Every row gives one point. Before rounding, the points of a table are all equally far from one centre. They may lie mostly on one side of it. Write the centre, to within rounding.

Points (6 x 2):
0.188  -0.253
0.094  -0.288
0.007  0.213
0.179  0.185
0.231  -0.220
-0.123  0.144
Centre: 0.055  -0.036

Points (16 x 11):
-0.033  -0.110  0.035  0.053  -0.306  -0.101  -0.041  0.297  0.336  -0.017  0.102
0.020  -0.138  -0.014  0.087  0.127  0.137  0.196  0.024  0.384  -0.175  -0.023
-0.017  -0.078  0.180  0.221  -0.152  0.052  0.152  -0.239  0.428  -0.158  0.047
0.170  -0.060  0.163  0.289  -0.200  0.213  0.068  0.128  0.391  -0.099  0.287
0.031  -0.268  0.068  0.102  -0.255  0.187  0.080  0.058  0.018  -0.131  0.128
0.277  0.037  0.026  0.014  -0.097  0.224  0.176  0.060  0.207  -0.273  0.064
0.227  -0.009  0.165  0.221  -0.367  0.235  0.041  0.122  0.251  -0.154  0.080
0.261  0.115  0.149  -0.030  -0.192  0.128  0.035  0.268  0.401  -0.164  0.106
0.102  -0.149  0.269  -0.002  -0.111  0.413  0.100  0.040  0.283  -0.110  -0.004
0.168  -0.064  0.074  0.274  -0.219  0.236  -0.041  0.099  -0.011  -0.032  0.027
0.128  0.111  0.179  0.242  -0.267  0.036  -0.177  0.124  0.033  -0.038  0.102
0.249  -0.085  0.190  0.155  -0.101  0.119  -0.111  0.194  0.521  -0.154  0.077
-0.015  0.153  -0.047  0.191  -0.006  0.023  0.148  -0.045  0.488  -0.034  0.136
-0.039  -0.014  0.181  0.238  -0.231  0.111  0.198  0.036  0.255  -0.270  0.141
0.294  -0.108  0.131  -0.039  -0.086  0.151  -0.066  -0.052  0.350  -0.314  0.146
0.346  -0.120  0.092  0.111  -0.019  0.239  0.096  0.151  0.439  -0.094  0.072
Centre: 0.085  -0.033  0.127  0.052  -0.102  0.065  0.005  0.013  0.256  0.001  0.075

Points:
0.105  -0.123  0.011  -0.026  0.142  -0.220  -0.108  0.138  0.226  -0.153  -0.030  -0.054  -0.219  0.065  -0.235  -0.449  -0.263  0.253  -0.102  -0.066  -0.180  0.124  0.267  0.014
0.173  -0.145  0.046  -0.311  0.005  -0.030  -0.194  -0.050  0.219  -0.112  -0.052  0.107  -0.041  0.129  -0.099  -0.265  0.347  -0.073  0.368  -0.264  0.303  0.007  0.131  0.024
0.270  0.090  0.052  -0.157  0.219  0.084  -0.045  -0.038  -0.006  -0.058  -0.361  0.163  0.136  -0.227  0.008  0.001  0.152  -0.211  0.193  -0.069  -0.060  -0.104  0.164  0.028
0.226  -0.025  -0.008  -0.019  -0.064  -0.153  -0.147  0.213  0.251  0.056  0.133  -0.011  0.042  0.077  -0.339  -0.277  -0.049  -0.153  0.091  0.139  -0.044  0.185  0.143  0.172
-0.179  -0.187  -0.044  0.009  0.245  -0.081  -0.287  -0.154  0.112  0.173  0.047  0.117  -0.040  -0.050  0.095  -0.381  -0.005  -0.154  0.222  -0.038  -0.447  0.185  0.281  -0.090
0.268  -0.374  -0.001  -0.080  0.277  0.008  -0.002  0.021  0.228  -0.048  0.119  0.331  -0.208  -0.035  -0.100  -0.303  0.013  -0.100  0.370  0.260  0.011  0.031  -0.173  -0.087
0.201  -0.425  -0.030  0.029  0.181  -0.138  -0.279  -0.154  0.141  -0.213  -0.012  0.063  -0.066  0.052  -0.213  -0.145  -0.171  -0.261  0.463  -0.266  -0.059  0.251  0.037  -0.277
0.095  -0.068  0.146  0.167  0.220  -0.190  -0.062  0.114  -0.329  0.093  -0.099  0.278  0.007  0.144  -0.116  -0.273  0.020  0.080  0.522  -0.133  0.075  0.024  -0.030  -0.033
-0.122  -0.117  0.206  0.175  0.249  -0.044  -0.226  0.124  0.202  -0.355  -0.266  0.268  -0.073  0.378  -0.046  -0.115  0.055  -0.145  0.443  -0.271  -0.214  -0.009  0.210  -0.219
0.035  -0.338  0.069  -0.076  0.185  0.027  -0.252  0.172  -0.132  -0.119  0.113  0.112  -0.319  0.117  -0.008  -0.233  -0.123  -0.102  0.296  -0.389  -0.213  0.014  0.239  0.204
0.030  -0.271  -0.163  0.022  0.101  -0.278  -0.547  -0.111  0.095  -0.231  -0.249  0.164  0.113  -0.068  0.078  -0.169  0.105  -0.013  0.111  -0.178  -0.140  0.011  -0.241  -0.015
-0.273  0.008  0.083  -0.059  0.068  -0.065  -0.141  0.105  0.347  0.075  -0.242  0.191  0.028  0.030  0.029  -0.318  -0.010  0.221  -0.101  0.060  0.012  0.176  0.298  0.074
0.158  -0.026  -0.207  -0.041  0.167  0.035  -0.099  -0.085  0.094  -0.116  -0.024  0.189  -0.049  0.088  -0.145  0.103  -0.022  -0.192  0.102  -0.046  -0.505  0.104  0.141  0.229
0.205  -0.354  0.047  -0.161  0.020  0.050  -0.366  -0.074  0.159  -0.133  -0.308  -0.016  -0.269  0.080  0.228  0.064  0.191  -0.169  0.142  -0.117  -0.020  -0.073  0.163  -0.134
0.200  -0.336  -0.256  -0.377  0.138  -0.105  -0.219  0.229  0.156  -0.079  -0.126  -0.007  -0.186  -0.002  -0.044  -0.109  -0.130  -0.265  0.252  0.108  -0.284  0.001  0.096  0.018
0.017  0.050  -0.169  0.086  0.022  -0.042  -0.406  -0.029  -0.066  -0.187  -0.246  -0.105  -0.226  0.277  -0.127  -0.034  -0.149  -0.155  -0.052  -0.171  -0.070  0.216  0.006  0.103
0.100  -0.247  -0.205  -0.119  0.337  -0.113  -0.500  -0.219  0.232  -0.042  -0.097  0.241  -0.262  0.140  0.143  -0.180  -0.074  0.142  0.277  0.148  -0.303  -0.049  0.004  -0.139
0.241  -0.128  -0.005  -0.312  -0.015  0.213  -0.048  0.141  0.317  -0.073  -0.014  0.161  -0.144  0.103  0.118  0.038  0.035  0.188  0.183  -0.328  -0.053  -0.009  0.258  -0.133
0.165  -0.249  -0.430  0.036  -0.048  -0.199  -0.196  -0.141  0.010  -0.035  -0.073  0.099  -0.320  0.126  -0.035  -0.282  0.091  0.118  0.258  0.055  -0.203  -0.127  0.099  0.095
0.072  0.066  -0.232  -0.085  -0.044  -0.013  -0.033  -0.073  0.128  -0.145  -0.034  0.212  -0.240  -0.278  0.002  -0.411  0.279  -0.035  0.129  -0.116  0.121  0.256  0.104  -0.087
0.104  0.012  0.157  -0.088  0.187  -0.146  -0.117  -0.095  -0.095  0.137  0.116  0.255  -0.240  0.261  -0.153  0.014  0.178  0.118  -0.134  -0.037  -0.163  0.005  0.021  -0.142
-0.125  -0.003  -0.181  0.177  0.273  -0.223  0.024  -0.173  0.290  -0.215  -0.081  0.109  0.093  0.032  0.270  -0.250  -0.028  -0.047  -0.041  -0.110  -0.248  -0.094  0.284  0.060
-0.437  -0.144  -0.091  -0.195  0.255  -0.153  -0.069  0.098  0.132  -0.204  -0.088  0.037  -0.121  0.360  0.069  -0.178  -0.092  -0.128  0.138  -0.329  -0.173  0.181  -0.088  0.040
0.257  0.076  -0.126  0.051  0.276  -0.123  -0.075  -0.160  0.066  -0.248  0.055  -0.010  -0.574  0.035  -0.034  -0.072  0.241  0.002  0.116  -0.193  -0.113  -0.032  0.076  -0.201
0.055  -0.084  -0.023  0.246  0.167  0.113  -0.160  -0.248  0.214  -0.061  0.189  0.409  -0.168  -0.237  0.080  -0.233  -0.131  -0.116  0.096  -0.086  -0.150  0.112  0.254  -0.142
0.020  -0.145  -0.155  -0.124  0.091  0.032  -0.223  0.264  -0.171  -0.021  -0.297  0.305  -0.190  -0.033  -0.001  -0.447  0.038  0.010  0.165  -0.225  0.059  0.244  0.124  -0.134
0.337  -0.133  -0.044  -0.010  0.244  -0.124  -0.407  0.096  0.343  0.092  -0.341  0.016  -0.165  -0.056  -0.251  -0.122  0.160  -0.015  0.285  -0.004  -0.058  0.056  0.077  0.161
0.217  -0.281  0.062  0.113  0.079  -0.173  -0.281  0.119  0.065  -0.216  -0.153  -0.261  0.097  0.006  -0.109  -0.194  -0.278  -0.187  0.138  -0.238  -0.215  0.135  -0.011  0.042
0.077  -0.270  -0.139  0.039  0.200  0.011  -0.109  -0.036  0.080  -0.153  -0.372  0.198  -0.024  -0.191  0.048  -0.322  0.070  -0.086  0.444  0.131  -0.091  0.005  0.362  -0.330
0.064  -0.153  -0.150  -0.238  0.006  -0.022  -0.069  0.434  0.230  0.013  -0.128  0.414  -0.083  0.197  -0.003  -0.063  -0.234  -0.062  0.068  -0.155  0.013  -0.023  0.152  0.010
Centre: -0.017  -0.066  0.011  -0.014  0.154  -0.106  -0.153  0.031  0.124  -0.142  -0.043  0.097  -0.108  0.028  -0.006  -0.108  -0.030  0.005  0.240  -0.037  -0.038  0.034  0.065  -0.066
